Each row of a before or after table is a point. The points were changed in one or more steps. Then noise was added and the rows were shuffled. The steps act on columns, c1 being the first. Write out the steps. A step turns or swaps two columns, mirrors them in a line or flattens them onto one, adds a multiple of one to another, or multiplies or shifts one. Angles are multiples of 10 degrees, from the lower column toward the higher: turns from -170 to 170, lines from 10 to 170 but not 90. Use the fewest steps. Two steps may share a column if one is a turn and the other turns, adds or multiplies; they go together, in the order done. Otherwise the lowest column goes first.

Before, 9 rows:
[[-0.14 -0.74  0.26]
 [ 0.83  0.15  0.39]
 [ 0.27 -0.09  0.44]
 [-0.46 -0.72  0.10]
 [-0.20  0.61  0.23]
 [ 0.17  0.68  0.06]
 [-0.60  0.56  0.15]
 [ 0.44 -0.34  0.17]
 [-0.29 -0.09  0.59]]
After, 9 rows:
[[ 0.87 -0.32  0.68]
 [ 0.66 -0.08  0.61]
 [ 0.11 -0.10  0.74]
 [-0.17  0.56 -0.70]
 [ 0.19  0.65 -0.68]
 [ 0.28 -0.74  1.38]
 [ 0.55  0.68 -0.97]
 [ 1.22  0.15  0.18]
 [-0.05 -0.75  1.18]]
Steps: shift c1 by 0.40; add -1.5 times c2 to c3

Before, 13 rows:
[[-0.25 -0.02 -0.08  0.23  0.46  0.45  0.24 -0.15]
 [-0.39  0.10 -0.45  0.05 -0.45 -0.21  0.84  0.25]
 [-0.86 -0.20 -0.64  0.53  0.17  0.59 -0.17 -0.48]
 [ 0.43 -0.68 -0.51 -0.18 -0.15 -0.34 -0.33  0.58]
 [ 0.62  0.69 -0.47  0.38 -0.23 -0.13 -0.24  0.01]
 [-0.24 -0.01 -0.43  0.28 -0.01  0.79 -0.29 -0.48]
 [ 0.40  0.54  0.22  0.53  0.02 -0.16  0.02 -0.14]
 [ 0.53  0.01 -0.01  0.29  0.55 -0.48  0.32 -0.49]
 [ 0.40 -0.23  0.18  0.56 -0.12  0.53  0.18 -0.17]
 [-0.08 -0.40  0.57 -0.21 -0.22  0.24  0.46 -0.27]
 [-0.78 -0.50  0.23  0.38 -0.55 -0.27  0.75  0.09]
 [ 0.39  0.38  0.60  0.36 -0.45 -0.56 -0.46 -0.71]
 [ 0.01  0.29 -0.14  0.42 -0.58  0.37 -0.49 -1.29]]
After:
[[-0.41 -0.08 -0.49  0.22 -0.12  0.49  0.20 -0.24]
 [-0.15 -0.32 -0.13 -0.17  0.75  0.30 -0.25 -0.34]
 [ 0.77  0.08 -0.64  0.26 -0.06 -0.48  0.22 -0.35]
 [-0.50  0.05  0.10 -0.02  0.69 -0.28  0.77  0.30]
 [ 0.57 -0.29 -0.04  0.64  0.25  0.42 -0.03 -0.30]
 [ 0.44  0.34  0.36  0.35  0.16 -0.59 -0.69 -0.53]
 [ 0.54 -0.58  0.44 -0.18 -0.36 -0.39  0.28  0.75]
 [-0.29 -0.05  0.26  0.32 -0.26  0.83  0.16 -0.74]
 [-1.05 -0.54  0.10  0.37  0.90 -0.20  0.16  0.14]
 [ 0.09  0.36  0.87  0.51 -0.15  0.40 -0.11 -1.43]
 [ 0.77  0.67  0.42  0.43 -0.35 -0.17  0.27  0.10]
 [ 0.50  0.57 -0.08  0.49  0.12 -0.13 -0.17 -0.10]
 [-0.97 -0.27  0.13  0.47 -0.54  0.58  0.50 -0.62]]
Steps: multiply c1 by 1.3; turn c3 and c7 by -60 degrees; turn c3 and c5 by 120 degrees; add -0.3 times c6 to c8

Before, 12 rows:
[[ 0.00  0.21 -0.24 -0.40  0.41 -0.17  0.02 -0.07  0.19  0.33 -0.33]
 [-0.44 -0.29  0.71 -0.14  0.07 -0.43 -0.02  0.02 -0.03 -0.14  0.04]
 [ 0.75  0.81  0.06  0.39  0.37 -0.06  0.59  0.60  0.05  0.42 -0.17]
 [ 0.70 -0.41 -0.14  0.16 -0.55 -0.35  0.40 -0.38 -0.42 -0.44  0.39]
 [-0.28  0.28  0.67  0.55  0.03  0.63  0.35 -0.34 -0.39  0.40 -0.26]
 [-0.18 -0.15  0.63  0.15 -0.01  0.99  0.28  0.23  0.82 -0.41  0.37]
 [ 0.41  0.88 -0.53  0.21 -0.69 -0.30  0.00 -0.21  0.14 -0.32 -0.53]
 [-0.56  0.54 -0.38 -0.34  0.09  0.30  0.05 -0.15 -0.55 -0.59 -0.32]
 [-0.42 -0.43 -0.26 -0.85 -0.88  0.11  0.07  0.34  0.26  0.68  0.31]
 [ 0.52  0.06  0.04 -0.25 -0.64 -0.31 -0.71  0.26  0.16  0.32 -0.20]
 [ 0.40 -0.05 -0.66 -0.06 -0.44 -0.24 -0.28  0.82  0.71  0.08 -0.59]
 [-0.29  0.12 -0.36  0.14  0.01 -0.41 -0.33 -0.18 -0.17 -0.32  0.22]]
After, 12 rows:
[[-0.44 -0.28  1.39 -0.07  0.04 -0.91 -0.03 -0.11 -0.01 -0.10 -0.05]
 [ 0.76  0.84  0.14  0.67  0.39 -0.58  0.61  0.45  0.06  0.45  0.03]
 [-0.20 -0.12  1.30  0.28 -0.14  0.49  0.28 -0.06  0.82 -0.40 -0.34]
 [-0.55  0.55 -0.74 -0.30  0.18 -0.18  0.04 -0.10 -0.54 -0.59  0.27]
 [ 0.51  0.07  0.07  0.04 -0.54 -0.81 -0.71  0.58  0.18  0.28  0.42]
 [ 0.40 -0.04 -1.33  0.60 -0.22 -0.74 -0.32  0.75  0.72  0.11  0.70]
 [ 0.43  0.89 -1.08 -0.01 -0.49 -0.76 -0.02 -0.06  0.15 -0.32  0.73]
 [-0.25  0.10 -0.75  0.00 -0.08 -0.93 -0.34 -0.37 -0.21 -0.31 -0.25]
 [ 0.02  0.17 -0.50 -0.32  0.48 -0.69 -0.04  0.27  0.19  0.30  0.18]
 [-0.28  0.26  1.34  0.09  0.12  0.10  0.35 -0.76 -0.38  0.42  0.24]
 [-0.46 -0.36 -0.53 -0.26 -0.93 -0.41  0.11  0.68  0.27  0.66  0.01]
 [ 0.70 -0.41 -0.27 -0.21 -0.63 -0.85  0.40 -0.05 -0.40 -0.45 -0.18]]
Steps: turn c4 and c8 by -50 degrees; add 0.5 times c1 to c8; multiply c3 by 2; mirror c5 and c11 in the line at 170 degrees; shift c6 by -0.50
